Each row is a point. Examples show where two turns around zero, p and q, send a point. Write where each new point lands after one turn and then the other. Backwards means that the second turn is done in reverse. Each puzzle has new turns, and all numbers are rounded.
(in the rows, 128 means zero)

Turn p:
[154 124] => [105 115]
[147 143] => [122 105]
[ 83 117] => [157 164]
Turn q:
[ 95 135] => [159 141]
[117 117] => [131 143]
[172 132] => [94 99]
Where do these land?
p, then q: [126 170] => [ 87 138]
q, then p: [156  88] => [174 143]
q, then p: [113 128] => [124 114]
p, then q: [107 145] => [106 113]
q, then p backwards: [139 109] => [138 109]

Turn p:
[133 170 144 154] => [117 173 104 127]
[111 159 128 124] => [149 154 120 119]
[135 124 135 134] => [117 126 123 129]
[106  92 119 131] => [143  93 125 148]
[148  73 154  77] => [111  62 145  86]
[114 146  90 152] => [147 155 138 165]
[149 132 127 125] => [112 134 140 122]
Turn q:
[121 165 102 138] => [108 165 142 142]
[100 144 121 134] => [132 147 155 130]
[145 140 142 138] => [105 115 128 133]
[147 111 164 120] => [129  84 118 129]
[118 148 116  89] => [148 144 128 167]
[137  59 123 149] => [147 112  97  67]
Where do these land?
q, then p: [114  93 117 107] => [102 134 163 120]
p, then q backwards: [140  92 119 130] => [136 142 164 128]
q, then p backwards: [139 191 167 133] => [174  87  95 157]
q, then p: [110 107 118 142] => [126 131 143  99]
p, then q: [136 158 118 127] => [113 127 142 153]

Turn p:
[139 125 114 161 127 113 115 127 125] => [ 98 129 114 148 133 138 140 127 138]
[ 88 132 133 135 130 125 117 135 138] => [130 120 154 135 154 128 117 114 142]
[142 116 135 103 111 108 128 142 124] => [151 138 104 124 121 109 134 122 142]
[109 107 114 141 128 152 118 128 124] => [103 124 148 138 121 113 108 125 129]
[120 138 102 133 122 110 143 112 128] => [110 129 128 105 128 144 141 111 138]
[138 144 121 116 117 116 111 111 117] => [120 142 114 108 145 120 143 139 129]
[139 110 115 118 166 112 123 120 124] => [122  92 118 120 114 125 139 149 145]
[130 129 119 137 129 156 121 140 154] => [119 118 124 139 133 131  97 120 107]
[144 140 209 108 121 156 178 114 135] => [201 145 154 136 107 133 151 132  68]
[131 139 118 128 129 131 125 150 111] => [127 143 122 128 126 138 111 141 142]
Turn q:
[110 126 126 116 130 136 122  89 135] => [121 127 140 121 149 127 157 148 113]
[124 130 126 143 133 117 120 133  31] => [180 124 146 122 119 188  98 162 160]
[156 127 128 122 139 133 130 137 102] => [126 130 120 124 124 153 121 124 159]
[117 127 158  91 105 128 131 130 145] => [126 162 133 124 148  88 130 132 137]
[112 132 118 142 136 113 138 136 145] => [132 106 122 142 127 114 120 123 110]
[173 126 143 143 136 111 121 119 144] => [ 84 115 140 114 117 131 112 113 140]
[116 133 124 150 133 138 111 112 146] => [116 124 130 123 124 134 135 132  91]
[116 137 121  81 123 132 113 137 138] => [144 147 114 112 163 112 141 112 130]
[139 129 121 145 121 136 119 139 122] => [131 132 128 125 108 143 123 116 124]
[120 131 116 123  96 121 168 135 145] => [140 128 141 165 122  96 142 111 134]
[130 136 135 143 144 140 140 133 144] => [108 126 112 146 123 130 122 128 117]
[123 103 120 137 139 133 123 136 138] => [128 116 109 118 110 121 136 133 121]
Where do these land?
q, then p backwards: [130 107 117 135 128 140 132 155 126] => [151 111 125 117 124 118 145 141 127]
p, then q: [120 174 162 142 135 149 137 106 139] => [120 151 104 140 127 167 108 155 155]
p, then q: [139 132 117 136 112 128 119  56 113] => [166 124 124 170 160 110 119 158 150]
q, then p: [116 134 113 117 121 131 142 130 144] => [119 124 128 129 116 145 150 128 132]
p, then q backwards: [141 112 120 112 107 119 116 135 124] => [128 113 137 111 128 133 132 153 144]
q, then p: [122 149 151 132 114  82 139 130 130] => [135 112 123 161 157 111 151 146 139]
q, then p: [130 138 118 141 141 126 139 156 105] => [ 97 128 112 141 129 117 118 130 109]
q, then p: [116 114 116 116 145 125  91 155 134] => [119 125 102  88 115 111 125 142 137]
p, then q: [140 128 121  99 123 108 133 145 121] => [123 122 129 123 137 122 146  92 134]
q, then p: [115 114 161 141 175 142 140 144 142] => [ 97 132 122 128 138 129  92 116 174]
q, then p: [142 125 117 138 127 144 123 118 144] => [127 140 151 115 119 127 131 117 126]
p, then q: [124 109 123 128 108 142 126 105 114] => [143 127 151 137 146 114 111 138 128]

Turn p:
[110 139 103 112 148 137 138 156 106  96 133 138] => [120 147 134 151 133 117 149 146 153 101 142 158]
[149 109 123 144 150 135 147 124  92 147 115 129] => [100 130 149 146 115 157 111 112 150 123 119 116]
[120 120 111 147 113 152  99 114 126 119 107 110] => [148 136  99 133 136 152 146 106 145 149 126 125]
[119 126 124 142 113 105 130 122 123 153 125 130] => [121 124 108 112 117 136 114 137 130 122 123 106]
[100 126 142 144 119 121 138 129 149 131 152 121] => [148 107 129 106 119 123 146 146 120 116 116 116]
[128 156 135 138 133 131 150 110 123 164 118 120] => [117 118 118 141  89 125 119 110 113 118 117 109]
[137 117 133 130 124 118 130 135 143 133 118 127] => [131 138 135 114 137 126 119 123 122 128 123 116]
[130 126  96 101 131 143 133 133 136 131 129 145] => [104 129 119 139 153 102 135 119 139 122 126 136]
[132 111 140 132 151 151 105 128 120 137 133 156] => [118 102 145 118 136 140 126 102 144 130 150 144]
[133 116 143  92  88 115 140 160 144  85 120 120] => [134 173 143 120 166 118 149 162  92 136 137 127]
[123 132 129 100 139 119 143 103 123 127 148 149] => [114  98 132 151 135 108 117 147 122 123 140 126]
[148 126 148 135 121 111 133 149 126 130 163  91] => [129 136 155 106 103 129 129 157 119 152 100 135]
[151 145 149 157 110 136  89 131 138 106 139 125] => [157 127 121 107 127 154 125 121 106 152 123 168]
[110 133 135 107 132 121 120 145 133 138 131 121] => [126 134 130 113 117 104 138 135 130 130 145 125]
[130 138 110 140 148 126 126  82 138 124  89 138] => [152 121 105 164 136 130  97  97 135 119 132 113]
Turn q:
[114 145 134 125 135 115 148 131 118 118 132 154] => [142 134 116 129 102 141 137 119 116 128 138 149]
[117 142 100 136 123 108 126 122 145 113 140 141] => [139 133 132 128 102 131 115 122 148 158 128 137]
[184 134 135 138 134 111 142 132 117 130 133 122] => [137 139 102 117 145 119 123 145  91 153 129 111]
[116  53 138 119 137 115 114 123 133 117 121 125] => [121 105 172 107 150 175 143 142 136 123 139 109]
[111 144 138 137 126 114 105 120 106 119 150 124] => [138 117  98 134 119 147 122 106 145 126 125 114]
[114 132  89 116 131 225 147 129 139 118 125 130] => [118 191 181 138 123  90 122 105 138  82 104 138]
[115 141  98 146 128 114 122 128 117 131 112 125] => [112 122 130 149  99 126 112 125 129 143 130 118]
[143 138 130 108 123 110 108 128 118 147 128 125] => [113 118 102 119 135 116 135 130 136 136 148 118]
[126 133 142 121 135 118 136 112 135 115 119 118] => [127 112 128 113 129 131 133 114 116 135 116 138]
[147 123 136 137 129 108 147 117 130 155 137 122] => [144 115 119 129 131 115 149 149 113 145 124 115]
[118 127 141 123 136 133 129 159 142 138 127 114] => [132 118 136 149 154 122 126 125 127 120 142 145]
[123 115 142 123 102 135 142 135 126 117 125 125] => [118 137 128 133 141 146 142 137 129 122 112 144]
[136 138 141 135 125 160  97 130 138 146 115 139] => [123 124 122 121 134 104 103 144 141  92 129 129]
Where do these land?
p, then q: [118 123 130 137 141 129 131 114 157 145 130 122] => [112 114 134 110 142 133 136 134 121 146 119 116]
q, then p: [147  98 127 108 124 127 123 118 106 136 119 158] => [117 141 138 137 120 104 166 152 119 126 127 138]
p, then q: [107 143 125 149 124 118 132 130 151 129  99 135] => [113 150 122 107 130 127 116 109 124 154 115 116]
q, then p: [122 112 131 109 102 123 147 112 135  94 121 131] => [110 124 126 142 131 116 146 102 107 107 151 116]
p, then q: [130 127 120 118 142 111 105 133 154 114 105 104] => [135 116 101 111 131  96 119 132 125 155 138 122]
q, then p backwards: [141 122 133 103 118 136 126  85  98 133 146 141] => [ 93 120 119 142 102 134 131 155 138 156 118 112]
p, then q: [148 123 108 159 129 107 166 187 108 138 130 129] => [ 98 126 120 122 123 135 101  97 135 105 120 193]
q, then p: [137 141 132 160 128 131 131 118 135  97 139 108] => [127 142 113 135 123 138 109  92 136 148 142 124]
p, then q backwards: [126 139  97 121 126 134 139 115 113 107 126 116] => [118 138 127 141  97 132 139 147 120 142 140 120]
p, then q: [127 157 159 123 126 116 136 127 138 131 136 145] => [118 144 105 126 130 163 136 128 133 126 137 112]
q, then p: [124 137 152 140 126 148 128 134 139 123 114 116] => [141 134 131 134 143 143 115 122 143 121 150 135]
q, then p: [115  95 138 113 149 129 109 134  89 160 141 136] => [147 123 158 148 127 127 160 156 131 138  89 136]
p, then q backwards: [124 149 131 135 103 136 117 124 136 146 138 105] => [138 148 132 129 123 106 147 100 116 126 129 133]
p, then q: [106 135 134 145 126 130 100 151 156 131 129 136] => [123 152 127  92 129 122 150 122 127 148 140 133]
q, then p: [148 120 103 101 156 146 129 137 105 135 146 138] => [135 117 128 148  93 110 126 161 112 141 114 142]

Turn p:
[135 121 172 141 144 149 131 138 148 142 145  77 103 154] => [168 112 127 167 110 142 141 103 140 170 158 113 127 125]
[ 95  84  76 144 117 138 156 139 127 128  95 159 132 108] => [ 80 121 159 142 123 153 112 148 121  86 111 169  97 129]
[134 116 140 176 139 118 135 116  94 143 144  98 139 111] => [147 128 143 112  86 156 147 141 129 113 164 122 151 126]
[133 134 144 118  92 117 114 116 121 168 143  99 139 158] => [163 116 103 129 143 141 100 136 128 133 156 106 147 160]
[127 105 140 146 100 128 114 127 111  94 142 116 112 122] => [116 100 118 107  90 147 124 129 140 148 116 125 134 135]
[141 141 160  78 134 115 137  84 166 145 125 129 101 123] => [164 140 143 144 159 119 125 100 104 142  89  77 128 137]
[164 148 112  81 156 101  91 115 165 140 139 148  88 143] => [141 166 138 125 193 119 120  94 152 159  91 115 154 122]
[113 153 131 135 127 109 126 105 152 136 144  83 113 143] => [163 116 149 134 131 123 100 135 121 159 144 107 148 109]
[127 131 145 131 143 108 142 125 140 101 182 119 134 150] => [124 159 127 134  99 115 124 139 121 180 139 111 144 130]
[149 120  93 156 105 139 169 152  94 104 103 118 160 113] => [120 119 145  97  91 112 133 155 140  97 146 172  90 152]
[117 131 119 146 121 145 165 154  95 135 149 141 115 113] => [117 122 133 129 121 146 167 177 127 132 134 144 111 135]
[150 154 150 110 119 129  76 117 189 150 132 148 144 120] => [139 134 103 113 178 120 117  68  86 144 127 127 149 126]
[ 98 110 102  95 157 149 111 186  94  92  96 154 165  82] => [ 43 107 122 138 127  80 166 125 146  75 120 156 130 126]
[142 130 124  76 155 158  81 100 148 136 108 171 152 145] => [ 99 159  97 127 183 114 117  73 132 104 122  97 113 118]
[108 154 103 142 129 141 144 120 109 108 108 149 110 124] => [119 122 134 113 132 124 132 161 133 116 109 135  99  90]
[115 116 138 174 109 104 156 152  97 127  92 137 138 139] => [146 125 110 137  82 139 123 163 127  92 121 170 124 127]
Turn q:
[130 166 109 141 149 115 180 114 143 126 110  97 131 121] => [138 142 148 103 137 128  82 130 132 104 161 110 142 165]
[ 87 172 117 149 162 103 191 131 131 154 121  99 142 158] => [121 150 111 114 140 115  98 104 117  88 161  84 134 199]
[148 109 125 159 132 107  95 142 163 128 135 159 112 156] => [ 78 125 124 113 124 159 127 110 132 129  81 145 120 119]
[111 169 175 125  94 139 135 122 116 162 129 119 128 125] => [175 120  88 143 130 124 121 103 108 144 143 150 136 155]
[157  99 129 156 116 127  96 132 155 121 104 125 162 123] => [ 99 132 119 100 106 170 139 156 139 151 132 149 132 114]
[148 111 101 122 125 116 104 117 151 126  83 156  95 117] => [104  89 137 123 108 136  94 138 166 123 112 142 122  96]
[ 96 165 122 122  93 138 183 137  84 113 154 141 150 133] => [148 160 115 175 172 103 130 108 120 130 158 105 173 136]
[123 150 117  84 125 163 168 139 129 143 173 141 149 108] => [148 156 163 155 114  89 144  87 112 131 162 129 151 124]
[142  97 140 153 165 124  93 121 112 133 101 159 128 107] => [111 103 127 145  96 157 142 172 131 100 103 145 120 125]
[108  93 146 112 133 146 111 139 148  96 107 136 121 135] => [118 144 122 145 117 131 131 143 156 147 119 128  79 109]
[111 119 135  98 101 118 180  95  99 145 158 113 140 132] => [178 124 131 135 145 114 161  98 146 132 148  88 154 144]
[142 162 142  78 117 163 145 116  88 118 162 128 150 172] => [173 146 128 154 149 131 143  88  79 130 156  94 128  88]
[129 100  98 133 122 139  76 147 120 145 112 116 118 128] => [ 92  91 116 114 113 109 138 156 116 152 117 130 119 108]
[132  97 136 124 137 125 105 126 141 139 134 124 113 109] => [128 112 139 116 108 122 147 137 139 134 106 143 111 129]
[156 108 144 118 132  90  78 165 126 107 118 128 118 113] => [124 138 106  98 117 122 136 160 135 115  82 157 119  86]
[129 151 119 163 141 146 199 127 121 123 142  95 100 132] => [146 149 164 130 150 122  87 129 109 137 124  90 147 183]
[128 109 124 139 132 118  37 107 147  97 134 139 120 109] => [ 97  96 135 113 150 145 156 157 137 128 110 186  87  95]
Where do these land?
q, then p: [123 170 108 106  97 140 125 125 136 145 124 161 158 139] => [ 93 147 142  91 123 154 124 141  99 129 146 102 146 121]
q, then p: [153 150 163 121 135 118 143 152 116  93  92 131 139 142] => [122 104 128  78 156 102 147 117 145 136 140 150 125 109]
p, then q backwards: [158 116  99 121 123 126 120 143 142  97 104 104 126  99] => [126 127 108 118 131 113 125 117 172 150 152 129  97 104]
p, then q: [159  94 159 138 146  93 107 109 165  97 123 127  89 142] => [148  77 114 118 110 172 107 125 133 146 178 153 139 127]
p, then q backwards: [ 86 145 135  83 130 159 127 107 113 103  91 151 148 153] => [ 88 128 108 103 154 112 109 156  98 114  98 136  99 169]
p, then q: [128 158 113 129 107  99 122 101 122 140 102 109 154 161] => [117 134 133  92 134 126 141 141 110 113 112 155 120  76]
q, then p: [117 103 149 135  90 138 165 159 103 124 164 105 140 104] => [183 165 130 132 143 102 125 148 116 109 163 152 130 143]
q, then p: [126 160  90 146 156 121 108 154 165 126 123  93  88 146] => [110 109 101 153 147 121 117 131 163 116  90  92 174 108]
p, then q backwards: [135 124 103  95 110 119 113 129  92  95 151 111 119 125] => [115  90  94 149 118 102 142 132 142 137 111 105 112 117]
p, then q: [102 136 163 150 164 101 103 148 157 169 153 122 129 103] => [135 144 138 148 125 157 169 151 105 115 164 125 181 153]
p, then q: [110 105 164  96 146 156 157 103 156 157 137 107 115 104] => [162 119 127 119 144 157 131 159 103 150 111  93 126 178]
p, then q: [ 88  86 106 149 126 122 168 101 160 157 141 109 144 158] => [126 121 104 148 153 137 147 143  65 164  98 166 115 139]
p, then q: [162 101 144 156 149 135 105 101  96 112 164 151 150 153] => [139 120 147 122 156  94 110  87 113 156 185 139 130 121]
p, then q: [162 128 115 106 111 130 105 156  98 174 113 164 130 108] => [102 163 160 149 127 144 108 117 132  95 145  87  99 109]
p, then q: [129 153 112 154 119 168 107 139 107 110 101 149 103 117] => [128 127 168 152 101  96 116 133 174 125 119 131 120 118]
q, then p backwards: [110 119 125 163 139 121 173 120 120 149 165 155 116  93] => [141  89 129  85 137  87 140 157 126 150 127 111 123 100]
